Rows are points. The last column is the point's height on a tilted bowl or saddle (a function of degree 2), plus a little noise. Along how many of its main directions does it bend up, bend down or stay straight?
In the rows, zero is written as 128.

Points (15 x 4):
[[174 116 137 122]
 [ 99 100 185 122]
 [143 103 127  94]
 [ 94 160 141  89]
 [ 88 117 176 120]
 [ 87 153  81  68]
 [146 149  60 110]
 [219 120 122 203]
 [104 139  91  74]
 [ 77 161 110  76]
 [ 94 178 144  95]
 [131 206  77 101]
 [ 86 198 155 114]
 [149  96 163 101]
 [ 70 142 134  96]]
Directions: 2 up, 0 down, 1 straight

Points:
[[239 135 134  87]
 [150 115 120  78]
 [ 99 106 147  99]
 [216 180 140 143]
 [162 124 104  81]
 [105 127 211 132]
 [115 147 120  99]
 [132  84  90 101]
 [145 146 146  94]
 [ 53  90  81 165]
 [110 137 142  92]
 [153 145  95  95]
 [117 128 100  96]
 [158 180  90 141]
 [171  98  89  79]
 [143 210  98 201]
 [165  98  83  85]]
Directions: 2 up, 0 down, 1 straight

Points, 25 rows:
[[132 155 171  89 114]
 [132 133 121 137 154]
 [ 92 144 154  67 151]
 [ 68 125 110  83 168]
 [165 107 191 101  81]
 [135 156 142 187  77]
 [111 104 123 143 141]
 [100 162 149 108 139]
 [ 93 133 187  63 137]
 [ 97 207  89 129  74]
 [110  93 172 108 133]
 [ 62 216 171 185  12]
 [ 71 177 229 137  65]
 [179 170 135 200  98]
 [ 93 111 120 148 140]
 [ 79 122  92  87 150]
 [194 157 163 129 135]
 [ 73 158 171  72 154]
 [160  94 155 102 138]
 [ 97  96 125 147 139]
 [123 181 184  80  76]
 [145 148 142  96 148]
 [122 118 101 167 129]
 [110 151  88 187  85]
 [114 106 142 162 115]]
Directions: 1 up, 3 down, 0 straight

Points, 42 rows:
[[106 132 176  96 147 158  99]
 [175 106 153 113 142 125 111]
 [153 106 161  82 117 144  76]
 [137 221 135 104 143 134  88]
 [ 94 114 138 133 166 127 132]
 [119  70  90 105 104 201  38]
 [ 92  73 114 162 177 153 101]
 [104  80 119  93 108 107  97]
 [154 166 136  95 165 110 113]
 [ 89  71 141  89 112  76  83]
 [127 173 144 144  56 145 117]
 [107 116  96 177 116 182 126]
 [118 149 166 163 230 124  99]
 [ 69 151 147 146 156  75 146]
 [ 79 222 187 142 104 192 131]
 [149 139 183 104  93  89 101]
 [163  87 103  98 120  98 112]
 [110 170 148 178 221 148 112]
 [185 110 112 185 116 187 101]
 [120 177  69 102 120 112  98]
 [118 170  93 154 110 158 125]
 [101 169 105  58 125 174  53]
 [158 159 141 131  17  90  65]
 [144  98  63 100 118 180  63]
 [166  99 186 152 131 150  93]
 [161 117 112 124 137 144 129]
 [181 134 186 184 145  93 104]
 [169 107 168 231 131  96  92]
 [146 106  92  92  66 106  88]
 [ 77 174 109 107 126  77 123]
 [222 116  90 200 120 132 127]
 [134 159 103 164  67  81 114]
 [181  98 119 101 145  85 124]
 [102 100  77 106  62 177  62]
 [203 165 152 143 114  67 111]
 [164 151 140  75  82 132  78]
 [177 129 154  85  42 118  56]
 [163 135  81  92  39 145  48]
 [121 128 169 162 132  94 143]
 [ 93 157 138 133 105  93 154]
 [156 192 175 155 145  65 102]
 [131 117 164 120 133 158 113]]
Directions: 1 up, 5 down, 0 straight

Points, 75 rows:
[[137  85 143 118  86 121 168 139  74]
 [100 131  91  91 110 127 107 109  96]
 [139 170 147 106 167 161 113 130 117]
 [161 152 169  87 130 122 128 171 105]
 [161 169 118  92 132 158 208 150  73]
 [113  97 138 171 126 179 141 164 100]
 [ 99  90 176 119  95 100 123  99  70]
 [ 99  73  94 151 121 117 116 103  93]
 [107 164 148 155 176  68 113  94 108]
 [114 137 125 186 122 146 165 123 100]
 [111 118 136  95 123 117  60 165  79]
 [120 127 141 166 138 143 121 155 106]
 [130  83 121 135 163 148  95 180 105]
 [156 164 161 183 131 152  79 166  88]
 [ 80 135 116 170 155 201 105 103  85]
 [167 163  92 141 166  86 185  78  91]
 [ 78 139 130 155  60 164 146 191  70]
 [233 160 168 157 118 120 121 187 121]
 [100 153 126 183 161 165 139 110  98]
 [107 108 177 157  70  52 196 111  55]
 [140 179  93 141 136 149 116 160 104]
 [ 83 175 194 177 193 115 111 175  87]
 [118 151  71 122  92 157 119 108  99]
 [152 127  97 228 168 105 148 123 103]
 [146 104 113 176  82 119 126  84 101]
 [140 107 173 156  92  66  88 136  69]
 [158 159 102 133 149  98 177 100  98]
 [122  84 117 189 118 147 115 134 102]
 [103 127 118 141 137 189  67 134  85]
 [164 114  56 111 126 107 117 173  84]
 [170  93 100  95  81  94 158 115  61]
 [118 106 158 192 113 199  99 139  78]
 [105 139 109 121 168 151 127 127 111]
 [163 114 142 124 163 148 167 249 111]
 [169 150  49 109 131 188 149 152  96]
 [139 183  84 109 203 131 193  94  85]
 [138 155 199 174 155 175  99  90  85]
 [126  66 165 108 122 138 120 131  83]
 [116 158 123 190 116 142 165 102  97]
 [114 113 152 168 138  93  86 126  88]
 [ 95 181 170 182 144  98 141 167  98]
 [160 124 140 130 135 172  68  87  98]
 [126 107 137 105 127 162 195 136  80]
 [156 178 114 120 129 221 117 152 103]
 [123 136 117 133 115 154 116 145 105]
 [ 77 160 118 112 181 116 118 142 106]
 [213 190 127 107 163 117 121 103 128]
 [ 69 140  95 143  98 128  36 206  57]
 [ 84 138 158  73 131 182 139 151  85]
 [125 148 133  95 173  96 137 117 112]
 [100 141 122 147  53  62 171 119  69]
 [161 106 113 150 142 141  92 124 106]
 [127 162  97 116 140 106  78 143  96]
 [126 156 107 154 118 106 111  91 103]
 [133 137  44 152 114 157 119 149  91]
 [137 101 176  87 112 132 150 142  79]
 [125 107 140 107  92 120 144 131  85]
 [139 124  96 148  99 128 157 147  97]
 [105 172  97  91  74 134 161  95  79]
 [168  85 131 144 143 148  63 129  88]
 [176 113 134 113  85 148 120 176  99]
 [126 123 136 128 154  96 108  84 105]
 [144 128 161 214 104  97 128 142 103]
 [107 146 144 106 131 138  81  94  97]
 [140 119 157 151 105 114 123 199  98]
 [ 72  95 115 129 147 150 157 120  98]
 [105 143  76  87 105 131 126 157  92]
 [146 117 117 200 180  93 153 119 112]
 [ 87 140  95  97 162 116 138 122 101]
 [219 125 181  85 196  83 159 109 112]
 [ 97 108 116 158 142  82 200  68  84]
 [120 172 124 129 122  68 138 188  99]
 [148 131 146 103 135 138 116 164 109]
 [199 106 131  97  15 115 152 139  47]
 [149  77  97 115  96 197 108 112 104]]
Directions: 0 up, 3 down, 5 straight
